Rows are points. Before rounding, the points of a table are all equally far from one centre. They may lie mostly on one side of it. Where is the centre, to within rounding?
In the rows, zero is written as 128.

Points (8 x 2):
[[171 126]
 [181 138]
 [180 137]
 [137 161]
 [181 141]
 [179 135]
 [164 122]
 [181 154]]
Centre: [157 146]

Points (14 x 8):
[[135  98 142  61 107 136 107  92]
 [ 94 130 120  65  82  87 192  93]
 [ 71 137 141  74  86 112 188 117]
 [166 106  68 126  76  92 155  95]
 [ 88 127  95 112 114 120 109 123]
 [162 130 138  55 113 136 145 142]
 [ 82  73 128 114 105  92 139 130]
 [110 139 203  78 132 116 111  94]
 [185 112 177  75  72 101 139  92]
 [120 108 154  54  68 126 184  68]
 [132 107 164  56 151 129 163 144]
 [ 95 124 114  93  88 131 107 115]
 [127 137 109  94  68 109 136 143]
 [ 95 141 135  75 101 146 109  83]]
Centre: [138 127 148 135 124 121 171  88]

Points (18 x 14):
[[140 106 162 140 210 153 107  82 157 118 143 147 166 126]
 [142 111 137 111 219 124  96  80 178  72 155 127 129 141]
 [148 163 127 108 239 155 121  89 137  90 148 136 130  93]
 [114 154 122 128 211 132 101  68 166 115 125 161 140 111]
 [126 162 109 165 214 158 112  84 182 114 143 148 108 125]
 [178 122 170 136 207 163 119  87 191  93 128 127  78 130]
 [161 111 137 102 182 127 132  71 148 121 169 157  78 113]
 [201 120 147  94 152 133 109 105 165  67 159 129 101 134]
 [112 133 153  92 193 143 154  77 109  64 160 155 141 106]
 [145 135 124 109 182 151 114  97 230 116 151 144 166 117]
 [173 100 137 125 209 149 130  91 201 113 130 155 151 129]
 [123 102 128 102 225 153  96  65 168 121 133 139 102 126]
 [155 179 151 125 182 137 105  83 179 100 132 150  78 130]
 [163 140 114 135 196 129 133  82 169  91 184 161 125 125]
 [182 120 144 145 219 148 142 114 139 133 157 128 130 116]
 [153 124 152 144 191 132 144 132 177  64 134 142 115 178]
 [123 121 112 132 175 107 130  61 186 120 114 137 129 164]
 [181 122 108 110 174 150 107  81 110  86 114 151 119  77]]
Centre: [128 126 129 117 159 163 141 106 160  95 128 113 119 113]

Points (27 x 24):
[[114 131 146 130  94 112 138 225 187  88 149 127 103 120 118 161 171 140
  152 145 104 110 148 136]
 [ 63 150 151 152  82  68 117 208 180 127 129 117 122 117 126 168 131 169
  110  97  91 125 133 158]
 [133 140 135 167  77  99  80 202 204 142 116 159 106  88 111 181 127 114
  152  83  92  76 133 130]
 [121 169 135 178  54  65 141 200 175 116 133 105 105  86 121 215 126 173
  130 115 116 142 133 148]
 [156 172 110 148 105  98  84 164 172 116 162 115  98 130 112 171 137 164
  151  57 140 114 146 158]
 [110 124 128 185 112  89  97 192 182 143 153 138 107 112 103 165 140 190
  137  99 123 116 136 137]
 [114 145 121 163 100 105 104 164 191 101 136 140 104  84 143 139 136 182
  159 149 134 130 111 110]
 [ 87 169 171 160  97  84 130 189 204 120 171 102  95  98 119 204 151 147
  137  98 125  82 161 145]
 [175 151 125 178  73  88 126 185 187 100 130 108 108  73 181 180 116 147
  148  80 140  77 115 176]
 [110 148 156 147 104  60 114 212 201  98 115  92 125  96 125 185 144 168
  138 123 119 128 122 147]
 [106 123 128 135  95  92  81 216 201 137 149 106 142 101 138 159 136 146
  147 130 152  79 171 137]
 [107 131 140 154  86  91 109 181 210 109 121 108 106  78 116 153 107 183
  167 128 103 131 134 139]
 [ 70 169 152 175  72  59  92 191 201 125 123  94 134  93 138 152 118 131
  176 117  99 109 118 119]
 [133 150 135 146  79  66  84 199 222 120 125  98 133  80 144 150  90 173
  142 105 116 129 135  99]
 [147 157 133 165 102  75 121 245 182 135 100 106 130  79  94 156  99 146
  132 124 130 108 172 131]
 [153 146 133 179  91  78 105 215 200 101 105 139 135  63 103 173 121 137
  172 109  94 137 135 133]
 [141 162 155 182 109 119 130 173 196 122 140 101  93 115 136 188 122 138
  153  63 101 134 163 185]
 [133 131 145 207  77  52 135 209 177 102 109  93 138  87 161 131 152 172
  137  99 104 132 144 164]
 [140 134 133 135 110 108 118 185 190 147 130 150  96  82 129 144 132 202
  137  82 114  84 159 124]
 [122 137 112 154  95 112  98 212 141  84 141 104  95  91 131 175 129 177
  151 110  98 121 138 159]
 [ 97 147 148 154  57 108 120 196 193  99 114 116 131 123  99 150 144 149
  132 140 168  97 157 153]
 [ 87 138 142 140  75  82 163 201 224 143 114 107 133 112 147 143 121 160
  128  94  79 117 160 145]
 [ 84 145 154 191  85 103  68 196 160  96  97 143 125  78 130 159 142 143
  148  99 142  91 122 123]
 [103 155 115 160  83  86 110 220 174  94 107 125 143 100  98 135 138 161
  148 115 102  97 105 140]
 [122 173 123 167  90  79 112 175 204 116 128  91 127 143 143 162 139 141
  153 141 113 112 179 175]
 [155 125 113 120 114  57 124 178 187 115 138 143  73 137 146 120 135 108
  116 129  91 135 104 115]
 [107 157 133 164 112  82  87 223 173 114 136 121  87  91 133 166 124 181
  130  77 119  95 150 136]]
Centre: [133 138 142 152  88  82 140 155 145 117 139 114 132  93 137 149 125 108
 129  94 122 110 150 115]
